Each wall is flat, endless, passes through zero and stands at right angles to its row. A trip goes straight from one point to another. List the walls that it crosses, first one first.
In the rows, zero is written as 128.

Walls:
(1): [137  99]
(2): [125  38]
(3): [84 71]
Trips:
[130 142] to [111 146] -> none
[172  52] to [204 180] -> 3, 2, 1
[112 119] to [183  96] -> 3
[146 164] to [194 101] -> 1, 2
[ 73 113] to [108  99] -> 1
[170 150] to [118  47] -> 1, 2, 3
[121  56] to [143 111] -> none
[161 188] to [133 182] -> none
[ 94 108] to [105 150] -> 1, 2, 3

Walls:
(1): [180 110 191 150 168 120]
(2): [125 198 144 162 120 118]
(3): [115 113 149  32 152 206]
(4): [170 159 124 221 109  90]
(5): [ 62 160 175  99 191 117]
Trips:
[114 123 111  81 169 166] to [ 95 179  91 116 135 196] -> 2
[ 91 137 197 145  76 112] to [136  76 105 219 119 160] -> 5, 2
[174 140 110 124 130 125] to [124  68  84 103 171 151] -> 2, 3, 4, 1
[ 58 218  95 114 135 115] to [ 71 129 154  66 163  84] -> 3, 2
[160 186 111 163 169  67] to [ 95 159 210 178 101 194] -> 3
[ 85 170 111 171 140  93] to [113 114 201  99 145  79] -> 1, 4, 3, 2
[178 167 119 204 118 162] to [160 164 171 114 159 116] -> 5, 3
[127 122 104 133 117 156] to [125 187 125 128 133 131] -> 2, 4, 5, 3

Walls:
(1): [ 70  83 141 170 145 168 193 144 214]
(2): [107 191 183  99  85  73 159 108 196]
(3): [208  98 176 175 150 148 101 172 152]
(4): [195 115  96 128 118 146 108 139 119]
Trips:
[121 108 177  43 121 171  50  67  53] to [132  99 150 120 131 181 135 188 120] -> 3, 1
[ 83   9 154  88 132 170 120 137 139] to [100 155 138 104 107 140 183 162  87] -> 3, 2
[153 163 133  84 167  93 192  66 108] to [187 118  96 119 126 175 112  90   7] -> 4, 2
[ 89 142  72 150 144  99 159 131 124] to [ 92 107 115  77 122  99 128 114 166] -> 2
[123 191  73 150 133 175 108 119  98] to [143 155 175 161 134 118  85 182  94] -> 3
[163 150 198 113 153 131 123 126 140] to [137  86 146 152  80 163  97 147  53] -> 4, 2
[139 150 142 108  62 140  96 153 116] to [138  37 161 175 133 144 159 139 160] -> 1, 2

Walls:
(1): [158 145 101 153  49 138  75  73  70  98  60 200 109 125]
(2): [117 144 170 158 116 138 129 134  83 105 104 133  75 147]
(3): [160 119 149 123 179 108  91 143 132  83 129 172 205 103]
(4): [126 128 112 147 161 157 122 152 107 133 154 103 200 115]
(5): [149 129  66 120 244  52 124 211 108 100  92 139 108 121]
Trips:
[105  52  62 148 137 194 136 114 102 127 128 186 168 107] to [ 86 112  72 209 170 106 125 102 133  80 173  74 157 123] -> 5, 1
[182 106  51 172 140  74 159 181 173  77 136  87 132 160] to [148 145 157 203 134  72 174 103  75 177  98 108 141  99] -> 3, 2, 1
[131  91 170 102 122 127  88  64 137 136  91  44 115 146] to [130 120 123 113 125 176 159 157 152 105 108 158 159 169] -> 2, 3, 4
[ 93 193 167 116 147 162  79 157 123 131 177 136  70  79] to [177  80  93 143 194 212 137 152 114  77 140 129  92 150] -> 5, 4, 3
[102 128 134  20 174 105  41  90  76 160 135 195  80 157] to [129 112 125  91 110 164 167 144  52 187 116 227 119 115] -> 3, 5

Walls:
(1): [ 86 122 128 124 135 121 131 161 117 161 164 135 206 136 174 150  61 140
 100 102  91 121 249 125]
(2): [175 104 135 200 149 128  99 172 213 145 185  91  83 147  92  92  87 123
 158 132 112  74 194  76]
(3): [144 157 167 156 187 105 101 103 123 100 147  99 125 213  85  71 162 198
 179  70 136 148 186  70]
(4): [171 141  95  55 143 107 115 152 148  86 113 146  96 135 117  74 122 122
 130 141  84  82 157 133]
(5): [134 138 128  82  99 193 172 175 161 137 171 146  93 116  68 138 177 117
 145  66  61  93 112 136]
(6): [ 95 113 130 171  61 201  78 116 112 128 155 136 107 164 159  48 118 209
 109 127 114 102 185 186]
(7): [111 127 120 154 167  70 199 149 163 129  93 148 103 194  77 117 146 169
 104 120  73 158 102 127]
Trips:
[187 117  82 124 147 202 127 140  99 144 150 169 172 169 128 155 151 196
 115 146 151 113 137 100] to [135 163  99 164 148 136 144 162 185 133  47 115 100 126  67 151 105  96
 132 162  70  28 135 140] -> 2, 4, 7, 3, 1, 6
[ 96 104 148 192 136  93 166  86 106 115 177 112  90  78 187  67 169 119
 143 109 137  87 140 188] to [ 95 124  57  89  97 130  50 133 124 156 119 233 105 145 163 109  89 175
 106 184 204 132 161 153] -> 3, 2, 1, 4

Walls:
(1): [132 188 199 173 114 133 156  62 101  79 130 110 123  96 197 141 137 107
 128 107  78 214  99  35 206 130  98 116 196 139  81 142 143  56 158 169
 127 155 130 105 170 117 123 125 153 165  99 159]
(2): [127 126  96 118 164  88 101 145 163  84 107 123 126  83 129 215 156 131
 153 121 151 122  80 200 104  97 146 138 130 197 155  84  90 191 137  75
 145 138 115  94 111 148  88 124 117 100 131 214]
(3): [127 121 127 175 156 123 103 117 119 144 112 165 210 106 126 184  49 177
  41 154 139 147  56 176 173 134 104 157 111 167 142 187 160  89 148  81
 121 121 196 110 118  91 117 240 180 164 177 131]
(4): [158  92 121 179  67 116 204 121  85 127 145 111  92 175  81 159 115  89
  98 144 191 158 153  60 145 148  64 113  78  94 128 121 108 106 194  52
 119 184 142  81 113 145 107 249 103 140 156 166]
(5): [187  95  65 185  97  85 187 151 126 161 150  78 128 200 109 163 130 147
  89 145 143  33  58  90  76 121 139 155  88 160  72 186 124 171  68 143
 134  97 102 129 191 160 162 153 173 146 140 140]
(6): [134 166 105 137 113 112 137 122 118  57 180  84 114 112 115 142 129 116
 120 117  96 176  95 121 122  85 111  72 186 148 138 138 216 122  98 179
 100 172 131 158 132 183 147 115 112 102 104 162]
Trips:
[ 40 142 176 115  42 157 134  76  41 100 189  74 119 167 157 139 131 114
 120 138 116 102 156 138 126 137  45 141 152 128 138  91 109  96 188  98
 166  86 142  39 119 166 149 116 113 183 147 100] to [165  79 203 119 139 185 135 156 136 100 147 131 148  98 116 119 130 191
 142 177 198 106 123  92  82 111  90 160 107 104 122 120 129  71 141  75
  36 159 109 168  94 177  81  88 173 159 187 103] -> 3, 1
[194  87 107 150  76 186 148 113 142 199 222 155 117 193 185 119  86  94
 187 177 133 121  91 186 109 107 137  97 156  52 187 163 114 140  94  36
 180 136 193  91 119 102  65 191  61 138 132 163] to [106 124  88 139  90  84 168 130 172  91  97 125 115 216 156 138 103 189
 107 119  96  61 239 137 193 196 178 189  95 162 105 134  56  51 125  88
 142  98 181 188  80 138 145 113  89 139 184  82] -> 2
[171  98 246  53  94 100 157 153  36 136 172  61  85 131 124 132 139  46
  77 102 105  75 104 101 158 158 192 155  82 165 139 105 150 171 141 199
 134  59 165 127 168 116  82 124 186  81 145  71] to [115 171 119  58  90 152 119 184 121  97  92 127  96 127 160  66  66 206
 127 136 171 110 132 127 129 110 135 107  82 108  98 161 196 126 108 135
  62 144 191 157  24 127 124 174 124 132  97 155] -> 1, 6, 3, 5, 4
[142 185 209 114 172 149 116 186 170  82  47 158 116 101 120 179 174  75
  91  97  87 139 169 141 140 140 140 134  90 125 167 183 101 104 105 136
 215  98 133 105 228 135 125 149 212 130 178  92] to [170 149 105 153 220  97 140 127 126  74 138 137 210   8 110 177  84 117
 142 121 161 124  41 153 157 178 113 187 100 182 149 104 124  89 130 114
 199 120 120 160 173  85 149 166 113 142 131  71] -> 5

Walls:
(1): [ 55 191  56 112 166 141 126 117 111 165 132 148 108  89 134 124 131 113
 160  63 133  94 186 178 122 132  57 156 156 192 152 142 156 118 130 154
 144 170 172 168  29 142 137  78 123 113 167 135]
(2): [110 127 122 176 155 154  14  91 145  94  99 123  97 125 159 119  93  94
 146  80  82 132 133 146  70  99  91 125 154 116  71  92  83  86 182 151
 175 107 140 110 136 121  58 148 127  92 166  76]
(3): [161 150 142 168 105 150 135 118 165 113 132 131 134 174 146 108 181 165
 152  40  85 128  96 110 171 113 103  92 127  40  64 149 131 124 104 181
 157 117 193 147 167 221  79 119 178  78  85 187]
(4): [111 112  69  93  95 144 188 105 128  93  78  87 106 167  91 153 130 143
 187 104 126 102 152 152 106 165  75 108 139 130 121  93 122  90  87 151
 135  95 147 154 235 125 148 181 140 195  91 156]
(5): [122 158 159 125 142  87 104 156 128  99 111 119  70 122 134 139 168 144
 140 151  96 185  79 161 131 113 151  63  81 136 113 131  98 110 130  46
  59  97 158 100 111 110  90  89 202 142 118 125]
Trips:
[131 210  87 119  73 162 117 147 112 150 142  95 125 115 166 123 176 211
 128 132 115 158 113 112 187 125 147 132  89 109 101 134 110 104 148 207
  48 146 182  99 114 120 111 153 118  87  48  92] to [ 42 124  97 114 152  75 206 139 138 124 137  90 121 130  28 133 108 113
  53  93  75  69 122  88 108  74  63 112 199 122 154 177 164 152 110 189
 104  80 108 171 139 125 182 180 192  98 111 150] -> 1, 4, 5
[ 94 159  51 144 123 164 158  70 202  95 103 127 128 128 134 125 120  86
 115 110 204 156  84 145  57  77 137 199 179 175 136 151 105  75 115  80
 109 116  80 161 108 110 157 145  91 131 134  47] to [159 109  91  85 129 134 168 126 107 145 181 119 128 119 189 183  85 113
 144 134 149 131 105 115 112  92  87 129 119 131  62 170 139 122 127  93
 108 116  76 122  75 125 117 119 115  39 143  56] -> 4
[113  65 156 197 220 123 151 141 110 156 114 126  99 108 135  80 136 179
 124 138 171 146 115 184 181 188 112  80  78 149 109  85 143 166 132 163
  89  26 134 105 109 118 176 116  91 143  94  84] to [249 176 120 177 126 160 104 186 165 142 109 100 163 127 206 154 116 169
 160 182 155 188  81 216 120 111  60  97 111 176 133 132 158  95 101 121
 163  88 111  86 172 122  33 165  96  69 137 105] -> 2, 3
[ 57 158 108 200 115 143 163 181 101 147  95 122 120 112 149 109 155 146
  78 154 113  97  74  71 232 198 107 129 154 121  54  98 138  97 213 110
  81 111 158 119  98  52 135 117 145 146 120 138] to [107  84 152 176 144 107 128  84 129 136  85 149 130 136 179 183 107 136
 160  74 181  74 116 164 105 121 171 118  79 165  48 142 150 215 140 158
 103 132  39 153  97 103 149 115 145 121 166 121] -> 3, 2, 5
[ 92 178 102 131 184  89 132 155 127  90 140 141 172  78 149  59 134 152
 207 140 115 138 123 168 125 100 129 157 141  93 154 102 147 154 114 128
 123 122 135 109 119 168 119 200 101 108 128  88] to [ 78 153 227  95 180  52 125 128 146 165  96 103 115 156 142 126 183 173
 117 107  81 135 118 133 158 132 145 115 168  59 154 123  97 110 185 161
 197 111  86 131 128 196 119  65  78 116 153 124] -> 5, 1
[114  65 173 164 104 176 134 209 108 145 126 102 171 149 193 111 188 129
 171  84 160 156 109  81 117  67 119  61 157 120  69 184 155 121  71 108
 123 137 113 131 179  82 129 137 191 100 165  80] to [187 101  96 151  88 166 133  85 146 105 119 125 129 113  70 167 147 141
 139 136 137 133  60 158 149 113 105 105  84 115 137 119 128 127 132 108
 142 103 122 127 153 128 145  87 136 153  70 165] -> 4, 2
[118 116 124 120 140 136 123  93  87 120 138 130 187 124 155  63 181 122
 168 137  67  72 127 131 191 180 103 174 121 174 179 123 180 111 118 127
 161 136 146  95 105  88  55 152 145 140 123 161] to [114 131 145 126 192 129 208  95 143 142 129  76 188 145 129 142 160 164
 133 138 100  55  97 119  91 137 100  90 169 179  73 142  59 109 128  97
 128 136 161  77 109 156  64 150 150 145 150  82] -> 2, 5

Walls:
(1): [131 113 138  96 206 135 100  72 143  83 176 212 158 141 107 105  58 117
 120  88 165 166  86 109 192 175 151 129 134  85  49 181 151 151 175 178
  89 212 110 153 107 138 127 182  87 187 114  98]
(2): [105 189 103 140 149 162 137 177 140 171 107 135 151 103 118 124 123 119
 124 148 142  92 117 121 147 166 145  82 161 162  83 119 128 153 140 136
 102 176 144 146 137 156 185 146 134 118 131 226]
(3): [116  77  85 116  92 113  81  75 144 120  58 174 134 102  86 145 131  96
 165  97 110 128 165 174  56 151 119  84  64  93 139 124 159 145 155  99
 144 113 146 182 143  94 116 134 119 144 140 184]
(4): [135 168 180 139 149 116 163  97 155 128 145  81 161 170 166 152  92  61
 129 120 122 148 141  70 103 120 133 107 135 112 162 126 173 115 145 118
 152  97 152  84 107  91  69 130 156  80 100 128]
(5): [146 180 150 143 200 118  90 125 184 128 147 187  87 219 186 147 112 180
 127 121 194 113 130  95 140 174 146 144 225 135 227 162 118 132 123  61
 109 141 160 127 100 128 131 119  76 121 137  60]
(6): [120  91 152 150 149  99 105 176 156  81 136 127  79 121  96 122 126 145
  96 149  94 187 144 115 118 157  95 108 167 137 198 108 146 179  93 139
 130  57 132 148 141 176  84  77 205 216 143  29]
Trips:
[161 128 176 129 157 143 116  80 150  77 118 148 117  90 147 149  66 159
 102  77 158 112 141 122 117 153 154 153 135  98 134 153 152 124 103 117
 113 216 140 185 103 126  69 155 172 161 158 177] to [160  77 162 172 116 202 182 140 132 131 131  98 147 118 114 118 197 142
 150 127 100 118 164 151 138 143 129  90 105 153  88 113 163 182 143 150
 143 106 107 132 128  82 108  54 156 161  68 101] -> 6, 2, 5, 1
[153 140  91 124 163 100  76 103 117  67 147 133 133 114 143  66  92 174
  97  71 151 107  81 120 147 129 103 147 101  76 113  62 182 120  81 158
 116 107 153 158 112 150  91 110 115 124 125 146] to [102 130 101  64 103 169 118 196 140 139 129 160  73  97 137  66 156 114
 100 147 101 138 128 146 125 112 109  93 102 104 125  93 119 139  95  82
  94 119 111  38  54 192 110 142 152 127  89 157] -> 5, 3, 2, 1
[118 136  83 122 131 168 152 133 164  77 188 133  97 150  96 143 103 162
  97 146 166 113 130 104 111 154 130 117 156 138 155 165 107 150 178 151
  81  92 127 140 131  89  99 106  98  89 127 118] to [140 131 167 121 103 151  79 130 165 135 128 158 115 103 136 114 110  84
 125 199 102 139 110 144 139 127 162  70 160 145  99 151  97 110 105  93
  79 113 193 146 100 111  84 164 169  86 175  36] -> none
[121 129 114  81  90  97  88 135 155  84 126  95 157 182 117  81 133  94
 161 136 125 148 140 133  47 154 115  79 185 133  93 133 127  81 129  92
  82 136 118 163  91 121 155 128  54 179  78 140] to [ 87 144  91 115  96 163 129 176 196  93 138 133 199 139 146 119 111 168
  71 146 145 175 115 136  70 114 202 145 156 148 135 150  80 130 166 145
 121 140 115 101 126  72  86 167  70 208  90 135] -> 3
[162  80 167  90  68  96 139 139 153 119 159  64 151 132 162 117 152 135
 156 170 150 107 171 153 114  76 103 117 108 109  86 141 187 130 161 150
  98 130 144  93 119 129 123 172  82 101 137 109] to [ 76  76 152  80  79 128  82 136 144 121 127 116 162  96  97 119 132 126
 160 122 109 112 115  73 137 158 144 144 126 145 136 168 185 150  98 134
 109 172 150 123 142 133 151 111 141  89  88 198] -> 3, 2, 1, 4
[177 163 115 113 172 119  90  73 163 151 183 116 109 143 134 134 126 122
 121 127 131 116 189 146 108 146 110 131 141 133 128 146 124 115 113 166
 107 188 100  78  91 138 122 109 122 135 105 130] to [ 89 139 102 157 149  62 154 114 149 108 134  46  64 130 186 121 131 135
 135 155 146 166 137  71 192 188 136 179 188  97 100 147 116 142 134 146
 132  94  98 121 115 111 159 144 111 119 161 165] -> 2, 6
[170 192 111 129 141 159 116 181 132 209 154 133  89 162 121 124 109 127
 121 109 130 158 144 148 187 158 137 173 165 184  99  95 148 122 142 105
 116 126  95 109 138 150 148 118 102 111 179 215] to [137 104 110 145 158 151 125 141 176 104 147 178 186 170  95 148 108 191
  80 150 107 171 172  95 183 132 150 172 143 143 247 125 109 171 159 158
 118  98  69 113  83 118 132 161 115  61 141  88] -> 1, 6, 4, 2
[115 143 161 131 120 141 150 118  89 147 148 145   7 131 119 159 121 145
 108 167 158 114 100 133 129 154 159 150  94 129 117 104 103 103  47 122
 155  66  93  62 126 128  44 109 146 135 164 139] to [127 116 155 174 186 196 118 133  93 152 100 132  99 142 154 180 230 121
 120 189 141  77 121  89 141  89 163 176 124 150 105 111 128  59 166 159
 142  88 142 127 171 179 117  89  53 159 168 153] -> 4, 6, 2

Walls:
(1): [ 80 175 136 152 183 105 125 104 130 143  80 133 153 153 134 107 116 142
 121 111 130 175 105 112 135  74 158 140  98 139 121 121 132 145 115 123
 203 152 143 104  80 177 196  66 128  60 132 157]
(2): [129 115 173 195 101  90  98 107  96 151 138 141 129 175 207 121 133 152
  95 114 150 161 122 111  84 127 131  99  79  53 130 146 165 111 162  91
 111  79 139 119 162 174 122  86  34 130 113 133]
(3): [177  73 181 177 130 109  83 156  95 101 163 182  98 175 151 150 121 125
 124 128 110 137  90 174  91 112 185 114 162 132 108 159 111 139 102  96
 193 165  86 139 151 163 149 154 149 110 153 155]
(4): [153 110 165 138 141 131 169 125 162 131 205 132 170 117 190 125 157 191
 144 135 140 154 208 154  90  93 193  99 120 109 141 131 121 172 146  92
 135  96 113 100 148 131  88 178 103 190 146 118]
(5): [ 78 116 123 158 159 136 153 154 125 112 155 130 162 190 103 138 159 136
 117 137 131 152  95 150 208 124 124 124 178 112  81 182  58  98 154  82
 121 130 104 140 139 141 192 118  79 150 115 110]
(6): [ 85 110  78 116  70 210 110 169  98 161 148 152  58 134 179  97 177 137
 116 177 142 116 184  93 143 145  81  27 109 120 173 160 119 116 134 173
  92 127 164 153 102 127 157 116 127 126 169 118]
Trips:
[172 109 155 161 135 140 156 129 112  99 133 124 142 164  91 143 121 157
  87   7 185  99 148 101  84 104 146 121 146 134 122 154 106 126 148 152
  97 139  99 123 170 114 134 134 121 137 111 138] to [192  98 102 173 144  60 105 141 159 111  97 114 148 152 130 188 166 151
 168  60 173  65 162 100 108 153 136  80  90 155 157 174 193 155 115 186
 122 116 100 111 135 113 147  89  65 161  83 109] -> 5, 3
[123 121 119 147  69 136 134 130 131 116 135 122 186 100 117 150 130 105
  72 157  97  93 126 128  77  86 113 133 176 140 187 119  90 118 157  89
 148 171 178  88 145 125 132 129 164 174 178  97] to [137 123 128 109 161 139 141 126  99 157 163 144 131 139 103  88 135  93
  95 207 143 165 155 125 108  71 131  92 101 150  63  36 125 170  99 151
 111  69  90 154 124 129  89 109 108 198 112 109] -> 3, 2
[109 107 127 157 113  92  89 111 155  90 129 106  88 104 109  82 164 107
  98 135 105 133  54 133  93 117 122 133  64 159 111 108 140  97 166 132
 137 185 129 131  94 155 114  72 116 127 148 157] to [129 156 136 137 139 113 107  99 128 142 116  87 209 134 110  99 130  68
 139 134 112 158 137  75  99 170 159  82 161 123 159 168  88 136  49 207
 129  71 142 135 151 140  75 176  46 138 159 153] -> 3, 4, 1
